Each row is a point. Any point is a mix of the corners, with weights that add up to 1. It lies inside the corners' shape when no weight is negative. Say inside or outside, and name the corners with a negative weight.
(in the rows, 128 means zero)

Corners:
(1): [91, 168]
(2): [76, 57]
(3): [128, 164]
Points:
[110, 174] -> outside (2)
[104, 189] -> outside (2)
[77, 126] -> outside (3)
[77, 92] -> outside (3)
[119, 137] -> outside (1)
[135, 193] -> outside (2)
[114, 161] -> inside
[70, 106] -> outside (3)
[99, 203] -> outside (2)

Corners:
(1): [199, 145, 133, 116, 133, 55]
(2): [113, 249, 161, 150, 157, 130]
(3): [164, 184, 42, 97, 229, 34]
(4): [127, 193, 24, 93, 110, 55]
(5): [143, 157, 154, 159, 166, 158]
(6): [80, 156, 177, 39, 163, 180]
(7): [96, 112, 156, 122, 116, 101]
Points:
[124, 162, 137, 78, 166, 121] -> inside
[133, 138, 70, 75, 174, 39] -> outside (2, 5)
[109, 175, 131, 107, 163, 138] -> outside (1)
[133, 174, 94, 106, 133, 87] -> inside
[119, 208, 114, 108, 131, 115] -> outside (3, 7)
[88, 174, 130, 104, 111, 153] -> outside (1, 3)
[125, 179, 111, 86, 149, 86] -> outside (5)
[135, 143, 148, 148, 123, 105] -> outside (3, 6)
[126, 163, 142, 124, 155, 137] -> inside

Corners:
(1): [79, 140, 195, 116, 178, 118, 157, 112, 242, 140, 102]
(2): [203, 169, 95, 122, 128, 123, 153, 122, 170, 202, 107]
(3): [134, 175, 123, 131, 178, 83, 93, 176, 126, 133, 123]
(4): [141, 189, 146, 79, 140, 124, 153, 124, 183, 102, 177]
(5): [160, 144, 230, 118, 56, 119, 134, 124, 95, 63, 125]
(6): [200, 204, 100, 169, 7, 152, 85, 109, 153, 160, 226]
(7): [123, 85, 149, 223, 128, 68, 203, 61, 90, 140, 108]
(8): [68, 48, 153, 57, 240, 108, 145, 52, 87, 191, 66]
(9): [141, 120, 102, 163, 92, 140, 110, 99, 144, 55, 76]
(10): [189, 76, 140, 66, 168, 150, 57, 68, 152, 120, 152]
(11): [105, 100, 145, 114, 188, 189, 137, 130, 119, 107, 172]
(12): [156, 54, 63, 112, 99, 103, 146, 154, 146, 170, 188]
Points:
[155, 129, 146, 144, 133, 118, 123, 85, 118, 123, 130] -> outside (1, 12)
[118, 114, 148, 115, 169, 130, 131, 94, 138, 107, 89] -> outside (6, 12)
[147, 111, 124, 109, 122, 133, 145, 100, 148, 149, 151] -> outside (3)
[148, 151, 155, 134, 126, 124, 119, 100, 146, 180, 147] -> outside (4, 9, 12)
[114, 121, 146, 125, 168, 111, 167, 126, 129, 134, 110] -> outside (6, 10)

Corners:
(1): [96, 166, 115, 155, 107, 109, 167, 107, 173, 125, 146, 134, 137, 98]
(2): [116, 149, 127, 148, 160, 155, 144, 143, 174, 159, 105, 151, 160, 114]
(3): [86, 134, 103, 167, 118, 132, 120, 139, 144, 95, 86, 98, 141, 88]
(4): [113, 148, 84, 141, 116, 157, 130, 120, 145, 139, 193, 91, 108, 140]
(5): [117, 204, 147, 161, 161, 140, 109, 120, 140, 117, 109, 127, 104, 135]
(6): [116, 152, 114, 120, 128, 101, 133, 113, 210, 118, 120, 108, 115, 161]
(7): [175, 104, 113, 82, 154, 131, 133, 107, 101, 82, 120, 105, 143, 153]
(8): [208, 105, 222, 159, 140, 171, 7, 73, 144, 156, 67, 122, 85, 95]
(9): [186, 155, 206, 157, 111, 195, 104, 81, 119, 142, 100, 130, 123, 161]
(10): [121, 158, 106, 168, 138, 96, 160, 125, 145, 138, 144, 58, 97, 154]
(11): [120, 169, 139, 176, 143, 89, 111, 130, 147, 134, 159, 122, 107, 188]
(12): [103, 110, 154, 69, 145, 112, 137, 117, 111, 112, 125, 99, 161, 153]
(13): [168, 124, 149, 58, 109, 134, 111, 154, 122, 119, 85, 121, 130, 141]
(14): [136, 130, 92, 44, 131, 136, 154, 101, 107, 152, 111, 112, 185, 175]
(15): [102, 70, 103, 66, 138, 163, 158, 103, 94, 128, 52, 174, 138, 120]
Points:
[135, 130, 138, 110, 145, 119, 131, 112, 128, 136, 104, 125, 137, 136] -> outside (3, 4, 6, 9)
[190, 118, 152, 109, 136, 129, 113, 94, 151, 144, 95, 134, 120, 158] -> outside (3, 4, 5, 12)
[123, 149, 111, 113, 143, 131, 150, 138, 138, 120, 91, 125, 146, 156] -> outside (1, 4, 8, 12)
[135, 137, 133, 114, 134, 130, 128, 118, 132, 129, 98, 117, 138, 141] -> outside (4)
[117, 132, 105, 82, 123, 132, 148, 118, 115, 109, 110, 123, 153, 154] -> outside (2, 8, 10)
[122, 147, 123, 130, 139, 137, 131, 110, 137, 130, 118, 117, 137, 142] -> outside (13)
[127, 134, 130, 132, 135, 130, 117, 116, 146, 126, 110, 114, 126, 124] -> outside (9)
[126, 138, 136, 122, 135, 125, 127, 119, 133, 122, 110, 115, 136, 143] -> outside (4)
[120, 161, 83, 120, 119, 108, 164, 136, 160, 128, 153, 98, 157, 169] -> outside (5, 8, 12, 15)

Corners:
(1): [112, 142, 110, 174, 152, 144, 144, 138, 133, 179, 124, 106, 149, 160, 132, 154, 115, 112, 126, 161]
(2): [112, 111, 126, 94, 99, 118, 163, 113, 158, 157, 131, 125, 166, 139, 60, 114, 101, 138, 136, 119]
(3): [126, 142, 124, 119, 148, 177, 127, 112, 74, 176, 91, 98, 154, 151, 123, 129, 136, 109, 129, 120]
(4): [134, 135, 116, 124, 148, 147, 118, 157, 136, 136, 122, 94, 134, 160, 98, 130, 125, 139, 138, 130]
(5): [155, 93, 113, 145, 114, 159, 105, 143, 155, 162, 104, 144, 132, 163, 145, 98, 141, 134, 153, 137]
(6): [104, 158, 64, 126, 138, 145, 132, 144, 98, 133, 109, 105, 144, 140, 129, 119, 124, 163, 186, 109]
(7): [173, 153, 155, 99, 168, 153, 126, 135, 112, 122, 121, 81, 93, 122, 137, 161, 73, 125, 133, 62]
(8): [128, 78, 145, 161, 109, 118, 76, 151, 149, 125, 144, 143, 83, 121, 113, 110, 108, 125, 156, 150]
(9): [104, 162, 143, 103, 115, 125, 208, 152, 109, 83, 162, 103, 144, 130, 146, 166, 134, 141, 127, 113]
(10): [177, 166, 175, 99, 120, 166, 175, 111, 83, 170, 112, 87, 147, 161, 97, 108, 119, 165, 159, 73]
(11): [77, 102, 107, 127, 132, 142, 155, 133, 164, 92, 173, 102, 113, 148, 85, 129, 92, 100, 112, 106]
(12): [197, 75, 155, 132, 87, 94, 142, 145, 112, 101, 132, 121, 53, 118, 141, 124, 151, 127, 152, 119]
(13): [110, 136, 54, 145, 148, 109, 95, 135, 157, 162, 164, 126, 111, 112, 100, 87, 140, 118, 151, 171]
(14): [136, 151, 134, 142, 119, 147, 136, 144, 112, 137, 87, 103, 85, 132, 107, 111, 88, 83, 132, 106]
(15): [61, 91, 140, 110, 116, 119, 151, 136, 170, 112, 139, 84, 142, 149, 139, 104, 117, 112, 109, 60]
(16): [158, 142, 111, 104, 104, 84, 129, 143, 74, 126, 155, 148, 126, 123, 150, 129, 117, 155, 124, 108]
(17): [168, 112, 96, 181, 111, 148, 77, 172, 109, 147, 139, 96, 105, 127, 109, 158, 145, 102, 112, 104]
(18): [112, 108, 155, 91, 102, 119, 88, 98, 173, 158, 137, 122, 75, 152, 107, 120, 84, 117, 140, 129]
(19): [106, 140, 132, 131, 164, 151, 129, 110, 117, 138, 97, 139, 97, 160, 151, 155, 140, 121, 139, 71]
(20): [187, 164, 116, 171, 167, 199, 90, 149, 78, 165, 81, 101, 97, 117, 124, 188, 124, 185, 79, 93]
(21): [143, 99, 112, 129, 103, 124, 111, 249, 126, 175, 146, 109, 85, 119, 165, 143, 144, 139, 142, 147]
Points:
[145, 179, 109, 127, 153, 163, 121, 144, 81, 169, 110, 98, 132, 142, 126, 151, 124, 140, 128, 109] -> outside (2, 5, 8, 11, 12, 15)
[121, 131, 167, 81, 108, 102, 170, 141, 124, 130, 131, 112, 120, 142, 140, 122, 103, 143, 158, 91] -> outside (3, 5, 11, 13, 17, 20)
[156, 147, 120, 139, 146, 152, 81, 119, 118, 164, 110, 99, 115, 140, 116, 121, 101, 129, 137, 116] -> outside (2, 9, 11, 12, 19, 21)
[125, 113, 100, 141, 114, 123, 128, 152, 126, 144, 135, 118, 127, 141, 117, 108, 134, 117, 147, 128] -> outside (7, 9, 18, 20)
[142, 130, 119, 127, 133, 137, 121, 145, 121, 140, 129, 112, 115, 135, 125, 133, 118, 133, 133, 113] -> inside
[134, 125, 130, 122, 127, 136, 119, 143, 132, 147, 129, 109, 105, 138, 126, 135, 110, 126, 135, 116] -> inside

Corners:
(1): [117, 202, 160, 94, 138, 142, 102, 139, 86, 102, 113, 144, 113, 98, 149, 112, 163, 119, 108, 109]
(2): [140, 119, 149, 122, 123, 127, 140, 101, 147, 120, 100, 127, 126, 112, 102, 133, 149, 120, 97, 104]
(3): [131, 109, 132, 129, 145, 159, 132, 159, 147, 143, 123, 122, 115, 130, 117, 113, 90, 112, 130, 119]
(4): [128, 133, 149, 116, 134, 135, 136, 148, 79, 153, 154, 112, 111, 126, 119, 104, 138, 165, 87, 138]
(5): [148, 100, 140, 160, 116, 144, 109, 147, 115, 121, 119, 148, 135, 84, 151, 128, 100, 145, 101, 102]
(6): [132, 175, 159, 154, 130, 126, 188, 147, 139, 98, 118, 164, 174, 108, 177, 142, 126, 125, 115, 138]
(7): [125, 123, 129, 126, 172, 133, 102, 97, 127, 142, 133, 138, 146, 104, 106, 140, 139, 159, 98, 114]
(8): [101, 180, 131, 171, 131, 116, 115, 142, 128, 115, 93, 142, 117, 138, 107, 134, 159, 112, 126, 131]
(9): [125, 111, 105, 152, 124, 147, 100, 131, 137, 167, 140, 104, 102, 135, 113, 113, 140, 145, 107, 122]
(10): [110, 106, 94, 134, 114, 119, 90, 89, 100, 143, 119, 127, 104, 110, 172, 128, 112, 160, 122, 108]
(11): [249, 145, 155, 124, 158, 118, 114, 121, 114, 113, 155, 170, 110, 112, 99, 169, 109, 136, 135, 126]
(12): [112, 116, 139, 123, 123, 135, 109, 142, 122, 138, 134, 150, 109, 122, 126, 116, 119, 226, 119, 114]
(13): [118, 109, 110, 122, 145, 139, 104, 155, 111, 141, 120, 125, 122, 114, 104, 120, 161, 124, 139, 102]
(14): [109, 173, 149, 152, 121, 95, 123, 112, 119, 35, 111, 145, 145, 98, 136, 148, 152, 118, 160, 108]
(15): [108, 124, 91, 117, 114, 165, 102, 157, 109, 170, 134, 81, 134, 170, 133, 99, 141, 129, 89, 146]
(16): [115, 151, 109, 118, 144, 124, 112, 155, 116, 107, 137, 142, 119, 120, 95, 108, 154, 120, 110, 117]
(17): [123, 141, 143, 110, 108, 139, 165, 138, 129, 116, 148, 153, 149, 97, 97, 118, 97, 163, 126, 126]
(18): [145, 102, 96, 105, 136, 176, 113, 143, 151, 148, 148, 146, 110, 118, 117, 108, 138, 108, 121, 171]
(19): [132, 121, 139, 136, 131, 151, 100, 41, 138, 138, 136, 149, 119, 176, 89, 129, 150, 106, 123, 109]
(20): [107, 131, 146, 116, 144, 149, 126, 155, 133, 151, 139, 108, 147, 121, 112, 162, 124, 143, 93, 118]
(21): [114, 125, 133, 108, 134, 126, 95, 150, 130, 156, 137, 124, 122, 123, 129, 107, 114, 132, 102, 128]
Points:
[117, 130, 130, 128, 131, 141, 119, 125, 127, 133, 125, 128, 127, 124, 118, 121, 140, 122, 111, 121] -> outside (11, 12)
[128, 132, 134, 135, 127, 133, 119, 125, 121, 133, 124, 133, 123, 124, 129, 122, 128, 144, 116, 119] -> outside (16, 18, 20)
[124, 161, 137, 120, 134, 141, 138, 171, 129, 122, 139, 132, 128, 122, 123, 121, 128, 130, 114, 145] -> outside (2, 5, 7, 10, 13, 19)
[129, 134, 125, 124, 137, 134, 108, 126, 117, 136, 132, 129, 117, 129, 123, 124, 139, 133, 113, 123] -> outside (5, 17)
